Each row of a before or after table is a point. The points were changed in one or more steps. Then noise was added and the rows were shuffled. The steps act on columns, c1 being the first. What was done? A step turns or swaps two columns, mirrors them in a line or flattens them onto one, adds a multiple of one to another, or multiplies or shifts one. Angles are multiples of 10 degrees, from the lower column toward the higher: turns from -170 to 170, lines from 10 to 170 but not 90. Use the fewest steps. Two steps may share a column if one is a turn and the other turns, adds or multiplies; they go together, in the order done. Otherwise the lowest column goes first.
In the rows, 128 means zero.

Before (9 x 2)
[[118 138]
 [118 126]
 [156 168]
 [115 129]
 [108 139]
 [ 93 143]
 [111 122]
 [123 123]
 [123 127]]
After (9 x 2)
[[ 51 110]
 [ 63 124]
 [ 58 122]
 [ 33 173]
 [ 57 157]
 [ 96 249]
 [ 55 131]
 [ 62 114]
 [ 48 161]]
Steps: shift c1 by -60; multiply c2 by 3

Before (13 x 6)
[[ 68 178  68  65  97 148]
 [150 145 149 184 200 167]
 [ 70 206  87 185  90  93]
 [135 173 128  75 112 122]
 [121 132 154  78 151 164]
 [ 93 171  58 169  70  74]
 [128  97 146 170 194 154]
 [ 85 140 123  47  66 128]
 [ 92 166  67 146  80 113]
 [140 138 136  86  91 116]
 [ 91 137 181 164 142 209]
 [120 112 129 201 155 125]
 [144 122 114 164 109 182]]
After (13 x 6)
[[121 175 155 152 170 110]
 [107 104 187 100 214 130]
 [ 79 119  88  36  89 163]
 [119  63 126 109 127 107]
 [111 113  53  71  66 169]
 [139  87 141  89 182  61]
 [141  98 115 109 176 156]
 [128  76 146 130 175  60]
 [103 125  68  84 106 179]
 [141 201 132 108 118 145]
 [ 99 206 126 162 118 194]
 [ 90 208  73 113 141 165]
 [133 175 127 135 122 160]]
Steps: multiply c1 by 0.7; mirror c2 and c4 in the line at 150 degrees; turn c5 and c6 by -80 degrees

Before (13 x 9)
[[133 148 161  78 126 151 116 121 112]
 [137 179  42 114 213 148 115 124 163]
 [144 180 104 123 136 157 103 159 128]
 [171 142  95 115 139 127 129 149 164]
 [117 103 127  98 146 161 133  83 151]
 [124 135 100  96 158 120 156 137 112]
 [111 138 121  70 143  85 114  83 123]
 [118  88 126  98 122 112  76 137  88]
 [103 105  93  96 162 116  31 180 141]
 [110 130 141 153 233 118 115 141 126]
 [181 189 138 134 152 160 117 133  97]
 [147 119  99  54 155  97 131 106 108]
 [130  78 170  83 138 142 101 149 138]]
After (13 x 9)
[[153 188 118 112   5 149 104 124 105]
 [ 75 198 104 119 122 162 109 133  97]
 [132 132 122 110 113  84 103  84 145]
 [ 97  80 136 137 130 112  72 139 157]
 [153  99 125 154  79 114  33 178 144]
 [152 103 114  79 114 161 108  83 125]
 [136 161 142 117  97 128 121 150  72]
 [123 187 135 118 103 159  94 159 112]
 [116 133 125  91  86 121 139 137 138]
 [135  81  94  93 153 143  77 149 120]
 [101 120 125  81  88  98 104 107 120]
 [134 125  40 161  71 119 133 142 144]
 [112 146 107  76 157 153  84 123 130]]
Steps: turn c1 and c9 by -120 degrees; add -0.3 times c9 to c2; turn c3 and c5 by 130 degrees; add -0.7 times c6 to c4; turn c4 and c7 by 30 degrees

Before (14 x 14)
[[145 141 102 103 130 128 138 152 147 116 127  95 113 138]
 [126 138 140 144 102 116 133 128 129 135 109 140 136 132]
 [113 116 133 163 121 147 129 152 124 123 118 115 164 145]
 [134 133 106 108 146 127 148 119 159  98 112 124 129 134]
 [129 132 137 112 149 129 139 148 143 131 115 145 118 113]
 [165 129 100 116 152 127 142 127 126 130 100 147 121 100]
 [128 145 109  96 142 114 168 135 124 138  92 131 125  94]
 [117 101 137 125 105 124 115 142 135 141  98 131 159 139]
 [108 116 124 138 108 134 122 129 135 142 137 133 157 117]
 [134 124 107 103 138 144 161 123 133 131 106 125  96 128]
 [129 155  99 104 153 145 120 128 132 120 109 122 122 141]
 [120 117 123 127 123 127 128 145 108 114 142 128 155 162]
 [140 141  86 112 167 110 160 134 145 151 102 143 107 121]
 [107 111 125 138 130 115 113 136 118 111 128  96 129 142]]
After (14 x 14)
[[130 163  80 116 146 154 104 129 109 120  68 148 123 138]
 [130 150 159 122 131 123 247 133 117 141  17 161 126  96]
 [117  93 125 119 123 133  88 141 153 142  39 129 163 141]
 [166 133 149 175 142 141 172 128 106 132  43 154 118 102]
 [112 112 111 113 120 159 133 151 133 123  96  85 164 149]
 [136 124 108 122 139 153 225 124 123 130  62 154  93 131]
 [123 139 133 146 115 127 141 131 152 137  71 113 136 127]
 [122 113  72 121 114 134 135 144 124 112 173 123 155 162]
 [142 145  84 101 143 136 158 148 140 116 119 146 112 135]
 [108 109 105  79 121 125  79 135 125 109 127  99 126 145]
 [136 136  96 122 164 138 187 125 126  98  78 150 130 131]
 [109 111 139 118 127 143 107 131 151 141 154 114 158 120]
 [138 143  95 151 161 118 224 134 102 148  48 153 110 118]
 [130 134 160 140 150 140 164 145 120 131  87 150 117 116]]
Steps: add 1 times c1 to c12; turn c4 and c12 by -70 degrees; multiply c2 by 1.3; add -1.5 times c14 to c3; turn c5 and c9 by -60 degrees; shift c6 by 10; multiply c7 by 3; multiply c11 by 3

Before (10 x 20)
[[155 158 101 121 111 130 107 116 100 145 141 135 121 151  82 136 136 126
  142  80]
 [168 114 100 101  99 121 105 161 129 143 119 150 110 132 122  99 128 136
  133 103]
 [177 164 126  93 111 145 111 123 118 150 112 159 123 152 115 131 133 133
  128 107]
 [ 95 125 137 126 140 104 144 125 137 118 114 124 149 132 139 161 104 142
  139 139]
 [ 62  94 153 127 125 139 177  99  78 113 130 150 121 104 136 133 103 171
  128 135]
 [180 141  93 121 154 131 115 151 138 161 128 155  98 172 131 118 156 140
  100 104]
 [151 128 124 142 138 121 112 137 141 107 129 137 132 116 134 164 126 164
  110 144]
 [ 92 109 143 119 105 145 145 109 100 116 161 148 124 123 159 144 125 125
  141 118]
 [101 139 136 126 102 177 146 127 109 128 167 101 110 142 135 131  80 128
  114 135]
 [109  95 135 103 121 103 147 114 149 136 132 128 170  83 141 155 121 171
  110 120]]
After (10 x 20)
[[122 142  96 153 104 112 120 130 128 145 124 121 114 108 132 100  85 134
  133 105]
 [158 109 136 112 141 119 120 132 132 119 117 127 118 152 102 161 153 142
  135 136]
 [147 136 142 134 101 148 139 109 100 120 163 152 120 202  73 138 164 126
  138 116]
 [ 83 140  95 150 158 123 123 124 138 158 129 132 131 105  84 119  91 140
  102 108]
 [172  87 133 146 102 175 153 136 108 127 165 110 135 131 105 134 132 126
  115 135]
 [190 135 153 130 126 157 139 106  81 110 134 152 128 161 125 134 185 171
  127 138]
 [ 90 106 121 149 111 133 131 104 119 148 109 145 102  79 137 132  80 135
  127 108]
 [ 99 111 102 138 111 117 126 123 100 146 138 136 124   9 200 139 112 123
  141  78]
 [157 151 137 101 124 111 123 121 147 132 134 134  81 182 137 152 141 175
  107 120]
 [121 134 128 117 135 118 119 127 138 109 128 130 143 148 127 166 106 167
  107 146]]
Steps: turn c1 and c17 by -70 degrees; turn c1 and c2 by 150 degrees; turn c4 and c13 by 120 degrees; flatten c6 and c7 onto the line at 30 degrees; flatten c8 and c12 onto the line at 130 degrees; multiply c15 by 3; turn c14 and c15 by -130 degrees

Before (9 x 48)
[[115 122 107 133 122  93 151 122 144 119 143 138 133 153 140 145 154 146
  100 115 127 143 121 126 108 120 118 110 114 130 105 144 108 138 149 173
  127 129 161  95 115 131 110 125 113 152 122 135]
 [150 166 109 170 111 105 139 113 120 120 139 130 116  87  95 109 120 170
  115 136 120 126 109 144 108 139 116 117 119 122 159 156 179  84 126 153
  143 162 151 103 180 132 157 142 137  86 120  88]
 [130 150 134 139  88 130 145 135 112 132 113 161 136 189  81 109 108 131
   91 128  70 137 136 133 115 127 108 137 115 119 128 126 116 166 123 182
  156 115 124 173 140 128 166 110  68 137 127 158]
 [128 150 153 148 118 127 109 125 108 123 119 129 143 129 114 122 183  95
  145 113 143 144 141 129 123 135 168 125 132 127 116 157 141  95 124 111
  173 127 167 126 117 135 138 123 145 151 143 123]
 [127 138  92 147  92 125 126 114 158 161  81 127 114 123 108 129 141 141
  117 141 165 155 146 116 114 103 118 100 149 117 148 143 129 142 121 135
  125 128 106 113 127 118 127 173 151  99 187 136]
 [127 102 112 136 109 193  90 138 139 122 141 140 114 144 150 133 134 145
  141 155 142 144 114 160 115 135 115 145 139 139 106 147 123 136 106 118
  115 130 119 159 155 152 125 175 106 124 141 145]
 [113 129 150 128 126 149 144 116 152 159 112 132 138 127 134 131  93 183
  121 133  93 148 148 121 158 120 143 152 131 138  91 122 135 109 139 134
  148 126 121 137 112 159 131 155  53 154 128 159]
 [114 128 169  96  63 107 131 132 119 103 118 137 144 124 112 113 152  92
  148 158 115 127 143 124 134 173 115  89  79 134 117 144 131 109 119 121
  160 123 135 132  84 117 129 120 118 134 102 118]
 [119  95 118 137 114 102 117 130 143 116 162 143 115 115 170 111 125 152
  118 122 120 105  97 121 135 123 165  95 119 157 121  98 126 117 135 172
  136 148 115 155 118  99 186 123 124 105 127 154]]
After (9 x 48)
[[119  96 120 137 113 102 116 130 143 116 162 143 116 116 169 111 125 152
  117 122 120 105 103 121 135 123 165  94 119  99 120  98 125 117 136 172
  136 147 115 156 149  98 185 115 124 133 127 154]
 [115 128 160  96  63 107 131 132 119 103 119 138 144 124 112 113 152  92
  148 158 115 127  97 124 134 173 115  89  79 120 117 145 131 109 119 120
  160 122 134 132  93 117 129 141 118 104 103 118]
 [113 129 163 128 126 149 144 116 152 159 111 132 137 127 135 131  94 183
  122 132  92 147 124 122 158 121 143 152 131 128  91 122 135 110 139 134
  148 127 121 137 103 159 131  56  53 136 128 159]
 [126 138  84 147  92 125 126 114 158 162  81 128 114 123 109 129 141 141
  117 142 165 155 137 115 114 102 119 101 150 154 148 144 129 142 121 135
  125 127 106 113 113 118 127  31 151 131 188 136]
 [129 149 155 148 119 128 109 124 109 123 118 129 143 129 114 122 183  95
  145 113 143 144 125 129 123 134 168 124 132 128 117 157 141  94 124 111
  173 127 168 125 111 135 138 140 146 123 143 122]
 [151 166  94 169 112 105 139 113 120 120 139 130 116  87  95 109 120 171
  115 137 120 127 164 144 108 139 115 116 119 138 159 157 179  85 126 153
  143 162 151 103 170 133 157 100 136 118 120  88]
 [115 122 142 133 122  93 151 122 144 119 143 137 133 154 140 145 154 146
  100 114 127 144 113 126 108 120 118 109 114 125 105 144 107 138 150 173
  127 129 161  95 128 131 110 134 113 177 122 135]
 [130 149 156 138  89 131 144 135 113 131 113 161 137 189  80 109 108 132
   91 128  70 138 143 134 115 127 108 137 115 130 128 125 117 166 122 181
  156 114 124 174 127 128 166 177  67 152 128 158]
 [127 102 110 136 109 193  90 138 139 123 142 140 114 144 150 133 134 144
  142 155 143 144 145 161 115 134 115 145 138 133 106 147 123 136 105 117
  115 130 119 159 153 153 125   7 106 130 142 145]]
Steps: add 0.5 times c36 to c46; turn c3 and c46 by -40 degrees; turn c23 and c41 by -60 degrees; turn c30 and c44 by -160 degrees; multiply c44 by 2.5

Before (10 x 64)
[[143  94 155 131 187  61  84 109 168  66  88 175 177 154  70 150 199 119
  122 147 152 181 139 176  87 143 180 109 120  75 181 174  80 153 107 128
  160 161  76 204 202  99 136 104 132 117 163 175 147 106  87 112 103 101
  158 128 122  79 160  89  98  92  93  97]
 [189 192 101 111 133 171  61 112 121 121 159 178 132 188  73 140 134  62
  163 191 147 146 166 176 111  72 100 172 117  75 155  60  93 105 166 140
   83 168 191  89 135 116 141 102 103 159  97  45 136  98  97 133 126  94
  173 163 186 105  88  64 170  83 118 156]
 [ 85 178 176 133  96 105  67  34 102 114 107  98 134 134 119 112 163 114
  151  95  91 135 188 104  83 166  87  71 124 150  63  59  74 174 115 147
  171  92  73 126 146  25 106 199 112  99  73  52 119 109 166 120 125 199
   75 102  78  81  85 107 161 185  81 158]
 [ 82 192  59  90 129 151 168 140 133  96  69 185  90 150 149 132 154 121
  104 155 133  89 142 126 172  62 188  50 119 135 139  74 125 157 137 191
   90 154 172 131 107 156  85 182 163 153 170 115  55 113 105  82 114 124
  128  86 107 188 160 168 114 184 155 194]
 [171  84 150  63 174 140 100 105  79 117 103 193 114 147 176 164 134 109
   39 111 142 187  85  76  77 112  79 167  73  41 114 165 157  59  86 191
  149 136  77 112 202 132 112 105  88 177 180 148  82 163 131  26 132 164
  139 151 107  71 103 140 120 145  90 144]
 [185 173 120 118 117 163 144  28  43 141 114 120 158 131  78  89  84  62
  121 155  67 112 203 111 114 124 175 155 156  81 179 186 161 161  96 110
   56  70 160 198 184  90 148  95  83  96  66  90 115  95 144 116 189 115
   85 177  99 195  92 157 117 185 109 184]
 [108 175 110 136 155 144 170 152 122 154 103 183  48 104  75 128 148  66
  134 121 108 150 143 184 177 190  94 109 199  52 129 111  83 185 117 107
   81 103 129 175  89  60  92 226 123 148 128 138  95 191  79 134  88 201
  114 112 130 176 132 144 148  77 186  66]
 [166 192 120  63 143  92 163  47 133 140 124  66 175 122 166  83 113 160
  110 107 166 134 173 208 193 146 196  76  96 114 162 170 168  70 155 129
  164 187 114  94  92  72 164 175  70 104  65 148 145  84 181 124 152  73
  114  57 108 132 159 109 143 112 110  67]
 [131 160  88  62 179 168  75 125 130 139  88 163  45 142 106 129  90  92
   76 160 127 106 148 178 132  96  96 101 128 153 134 105  65 179 141 103
  171  57  79 188 142 126 108 151 156 171 111  45 149 154 164  85 139 133
   65  65 176 122  86 183  42 173 161 172]
 [ 97 114  77 130 144 152 146 140 158 132  88 144 147 139 131 155 100 128
  162  95 195 144  92 130 163  86 138 132 117 121 143 137 154  69 105 144
  141 161  66  80  95 113 215 180  71 169  86 155  74 168 114 161 219 169
  188 106 198 154  91  85 117 118 146 151]]
After (10 x 64)
[[190 191 100 112 133 175  66 112 122 114 162 179 136 136  71 139 121  62
  166  83 143 152 135 173 108  73  66  62 116  71 156  61  91 109 168 136
   87 171 193  89 138 111 143 101 102 161  98  47 135  98  97 131  92  92
  173 171 188 111  87  59 164  80 116 153]
 [100 113  79 125 143 154 147 140 159 140  88 141 148  81 131 154 112 129
  158 151 197 142 111 132 163  86 175 163 113 118 146 139 153  73 109 142
  143 163  65  78  90 113 211 180  78 166  85 158  73 165 113 163  54 170
  192 110 198 149  98  84 120 114 144 152]
 [132 165  87  64 181 172  72 125 131 135  93 164  40 153 105 130  95  93
   74  84 128 107 138 177 132  95 103 144 129 147 136 107  63 177 144 104
  174  57  77 187 141 126 113 150 152 174 108  45 148 153 160  89 103 135
   65  65 175 117  87 186  40 179 160 176]
 [185 173 119 119 118 161 139  28  43 158 113 118 157  82  85  92 122  65
  120 162  69 112 177 115 115 121  56 131 154  81 183 189 166 161  97 111
   56  68 161 197 182  93 152  93  83  94  69  91 114  89 136 114  81 117
   88 178  97 185  90 153 114 179 110 187]
 [171  84 151  66 175 138 102 104  78  99 105 193 113 109 178 166 106 109
   39  90 140 186 110  79  77 112 177  88  75  44 119 163 157  61  85 193
  151 133  82 112 208 129 112 110  86 176 181 146  82 161 131  23 117 162
  137 151 112  75 107 138 117 146  88 146]
 [ 84 179 179 134  96 108  67  34 100 105 105  90 134 172 118 113 134 110
  156 100  86 138 201 102  87 171 135 163 126 147  57  58  74 171 116 144
  174  88  73 130 140  24 102 198 114  95  77  49 115 110 166 121 130 196
   77 101  81  91  82 108 163 186  87 162]
 [ 81 195  61  95 126 145 169 141 136 118  70 184  90 197 152 125 142 122
  100 175 134  91 118 123 175  55  79 171 117 131 138  69 127 158 135 192
   94 151 169 129 111 154  85 182 160 155 167 113  60 114 103  85 121 122
  127  90 105 196 163 171 116 178 158 196]
 [107 179 108 134 160 143 170 153 122 167  99 176  44 145  71 124 186  68
  136  97 110 147 151 180 177 194 134 135 202  53 128 105  83 186 117 108
   80 105 130 174  90  61  92 226 123 150 129 136  96 192  79 136 173 200
  113 112 130 162 130 142 145  78 185  65]
 [147  94 152 129 189  58  84 111 169  56  89 176 179 165  67 145 122 120
  122 168 154 176 119 178  87 145  94 121 121  75 181 176  81 156 107 127
  160 163  75 204 203  98 132 109 131 115 158 172 152 102  81 109 132 101
  161 131 129 105 162  87  93  92  94  92]
 [167 191 123  65 140  87 170  48 136 140 128  65 171 146 168  83 124 156
  107 200 169 134 167 204 198 140 105 178  98 118 165 170 167  67 158 128
  160 184 116  89  90  74 162 174  66 102  67 152 148  86 180 121 113  80
  111  55 108 128 163 111 145 109 112  70]]
Steps: turn c10 and c58 by -20 degrees; add 1 times c10 to c17; turn c14 and c53 by -140 degrees; turn c14 and c28 by 140 degrees; turn c20 and c27 by -110 degrees; turn c23 and c27 by -30 degrees

Before (13 x 64)
[[110 105 115 158 142 192 150 151 136  93 151 122 149 128  95 194 123 145
  129 122 170 110 186 108  89  89 110 133 121 122 114 132 127 130 148 139
   96  97 166 140 109 134 145 137 118 114  95 152 132 184 124 123 106 117
  115  70 116 136 106 145 139 156 150 114]
 [ 53 101  98 160 135 159 146  67 117 146 116 194 140 116 130 148 127 150
  114 183 103 163 123 100  51 148 144  48 120 119 155 107 113 139 129 135
  102 103 142 137 102 166 123 123 123 111 147 121  96  96 111 114 101 141
   86 145  97 130 146 128 135 115  75  51]
 [141 106 141 152 131 153 125 142 139 176 144 120 144 117  80 138 121  86
  138 178 132 168 122 102 133 130 142 142 140  73 131  78 103 131 142 113
  127 138 157 143 104 171 145 139 134 105  95 136 143 101 112 118 137 112
  125 151  97 117 103 145 128 108 141  69]
 [138 113 112 152  99 107 137 125 134 122 117 161 137 141 135 139 145 106
  142 170  96 118 124 110 150  98 120 147 110 138 177 101 114 116 146 121
  134 148 142 119 130 137 114 124 106  95 151 117  94 135 107 106 106  71
  117 125 111 131 136 143 140 139  87 156]
 [132 139 125 130  50  96 146 130 137 162 105 195  78 129 132 184 146 132
  128 129 156 104 160 115 149 147 123 121 122 133 118 126 139  67 172 104
   96 116 144 136 158 112 113 102 130 132 113 155 145 138 124 104 117 145
   92  94 160 123 136 136 127 117 138 160]
 [142  99 116  96 124  97 150 154 127 105 166 150 113 119  92 139 124 111
  135 134 146 106 152 123 141 154 115 131 114 135 114 120 127 142 170 147
  132 122 144 142 133 128 110 147 128 147 123 133 123 108 137 138 116 142
  118 159  95  67 152 143 123 125 143 147]
 [105 156 107 141  53 101 131 143  83 168 111 120 117 116 111 129 164 151
  112 138 149 114 156 142 140  74 136 105 143  79 110  73 119 119 129 144
  108 169 130 103 123 141 122 142 133 105 145 124  93 132 134 104  95  91
  118 134 102  72 143 148 114 137 150  96]
 [137 145 105  76 107 136  79 133 109  72 197 193 145 127 117 144 120 133
  137 141 150 174 118 111 125 144 143 148 110 143 117 127 150 120 132 129
  133 148 166 141 106 120 109 101 110  97 152 146 151 124 143 101 136 124
  131 149 108  99 140 139 127  82 141 155]
 [132  96 106 114 137 102 145 106 133 152 142 159 130 130 127 135 137 151
  106 136 122 104 163 142 149 152 139 130 177 125 137  57 101 110 154 160
  109 115 146 128 104 148 198 132 136  98 108 104 139 102 147 105  95 145
  116 114 104 121 129 137 138 139 131 149]
 [137 146 116 137  98 132 149 145 117 158 148 208 105 173 131 140 119 123
  137 144 156 119 129 154 134 133 137 149 136 146 149 134 113  84 135 146
  134 102  87 138 106 122 118 101 121 132 150  97 151 141 110 146  95 139
  118 121  95 124 135 130 120 152 131 129]
 [108 101 111 137  97  96 144 153 125 174 123 191 137 137 131 130 146 117
  137 161 155 112 121 100 148 141 122 136 197 146 116 127 145 108 139 116
  126 106 168 132 111 111 116 144  72 120 147  81 149 134 121 115 128 116
  128 158 100  75  96 131 124 126 140 145]
 [120 112 110 127 134  97 130 152 139 174 105 157  62 122 129 146 113 137
  129 128 153 105 162 138 141 114 127 148 109 136 114 124 125 108 131 143
  128 100 114  51 114 113 128 134 112 123 158 148 146  99 111 110 122 138
  103 136 102 119 155 146 113 149 115 136]
 [133 139  99 160 122 134 134 134 100 139 110  81 149 120  99 154 122 141
  115 140  62 113 169 136 149  87 149 143 119 118 138 119 178 140 159 103
  125 110 164 129 129 197 125 143 102 168 118 132 125  95 141 118 119 132
  129 109 103 141 156  81 132 117  97 154]]
After (13 x 64)
[[131 142  54 147 125 112 129 133 102 138  74  80 149 120  99 154 119 145
  111 139  65 116 166 135 154  86 147 141 104 119 138 119 177 141 162 103
  127 115 167 103 131 194 122 141  99 165 143 128 128  98 153 119 122 131
  129 113  95 141 158  85 131 122 151 156]
 [112 102  95 154 140  78 153 152 139  91 118 126 152 128  96 192 127 141
  133 124 167 109 177 107  88  92 107 134  96 123 111 131 130 130 143 134
   97  97 169  37 110 137 144 138 118 115 161 150 134 186 136 124 108 117
  118  70 114 135 110 147 140 158  87 118]
 [138 106 161 154 132 106 127 145 136 180 121 120 146 118  80 139 117  88
  137 174 129 167 119  99 130 126 140 145 120  75 132  79 101 131 140 113
  127 139 160  36 105 169 146 134 128 100 163 134 147 105 124 118 136 112
  124 150  99 121 101 145 127 113 107  68]
 [ 54 108  56 167 133  79 146  69 122 149  82 199 142 114 132 144 127 147
  114 186 107 161 127 100  52 153 146  51 127 119 155 103 113 138 130 134
  105 106 142 169 103 168 126 121 122 112  93 125  98  97 127 115 105 143
   84 146  96 135 147 128 135 115 167  50]
 [140 149  72  73 105 128  81 131 106  73 251 196 146 131 113 147 118 131
  138 140 148 172 131 118 126 140 142 145 148 141 112 126 148 120 131 129
  133 149 166 186 104 119 105 101 113  99  78 148 148 120 112 101 134 126
  133 148 109  99 140 140 128  80 109 152]
 [144  99  99 100 127 166 151 152 130 104 194 150 113 122  92 137 123 114
  133 135 143 106 155 126 142 152 112 128 124 141 110 119 128 142 175 145
  134 121 143 106 130 130 108 150 123 148 127 134 122 106 120 134 113 144
  112 159  95  69 148 143 122 126 130 146]
 [116 112  80 137 139 149 131 154 136 173 105 156  63 122 129 146 114 139
  132 127 147 105 167 138 141 114 124 148 119 139 120 124 129 108 128 137
  123 101 117 245 113 117 128 137 114 124 153 147 142  94 110 110 118 142
  104 139 103 122 155 143 112 152 151 135]
 [106  99  84 138  98 166 145 154 122 174 114 193 139 136 131 130 147 116
  137 163 153 107  78 101 148 138 120 136  77 149 110 127 150 102 137 119
  126 107 169 176 113 106 120 143  69 121  97  85 148 133 123 117 129 119
  129 152  97  80  95 131 126 126 129 149]
 [138 114  91 160  97 136 138 126 134 122  97 163 139 140 132 136 146 105
  138 169  96 117 136 112 151  96 117 148 142 140 177  99 113 115 142 120
  135 147 144 192 127 137 115 122 103  95  97 117  96 137 119 106 107  71
  116 129 108 132 137 142 139 138 167 159]
 [128  99  75 111 140 152 143 108 131 154 158 158 130 129 126 130 139 146
  107 134 122 103 123 136 148 153 140 129  64 125 136  64 101 113 150 159
  112 112 145  75  98 145 199 130 137  95 158 104 135 103 136 103  95 146
  117 117 105 119 124 139 137 138 134 149]
 [133 142 122 130  48 162 145 128 138 160 104 196  77 131 129 186 148 133
  127 127 157 104 156 115 144 145 123 120 113 133 118 128 137  65 173 103
   97 120 144  82 159 111 115 101 132 130 140 152 148 136 125 110 113 146
   96  91 159 121 135 134 130 118 133 158]
 [139 145 105 144  99 121 147 143 116 159 140 208 106 174 126 138 123 127
  139 147 158 119 121 153 138 136 138 149 123 145 150 133 117  81 137 146
  133 104  87 181 106 122 119 103 117 128  88  97 148 140 117 146  97 139
  116 121  94 127 131 130 119 152 123 129]
 [113 159  76 139  54 158 132 143  82 170  96 120 118 119 113 131 160 151
  109 140 150 114 139 138 139  73 136 106  98  79 108  72 121 120 127 140
  108 169 129 184 129 138 119 136 133 108 122 121  96 128 144 103  97  88
  119 137 102  69 140 144 119 138 118  97]]
Steps: multiply c3 by 2.5; add -1 times c4 to c11; turn c4 and c51 by 30 degrees; turn c6 and c63 by -160 degrees; mirror c23 and c29 in the line at 160 degrees; multiply c47 by 3; turn c40 and c47 by -120 degrees
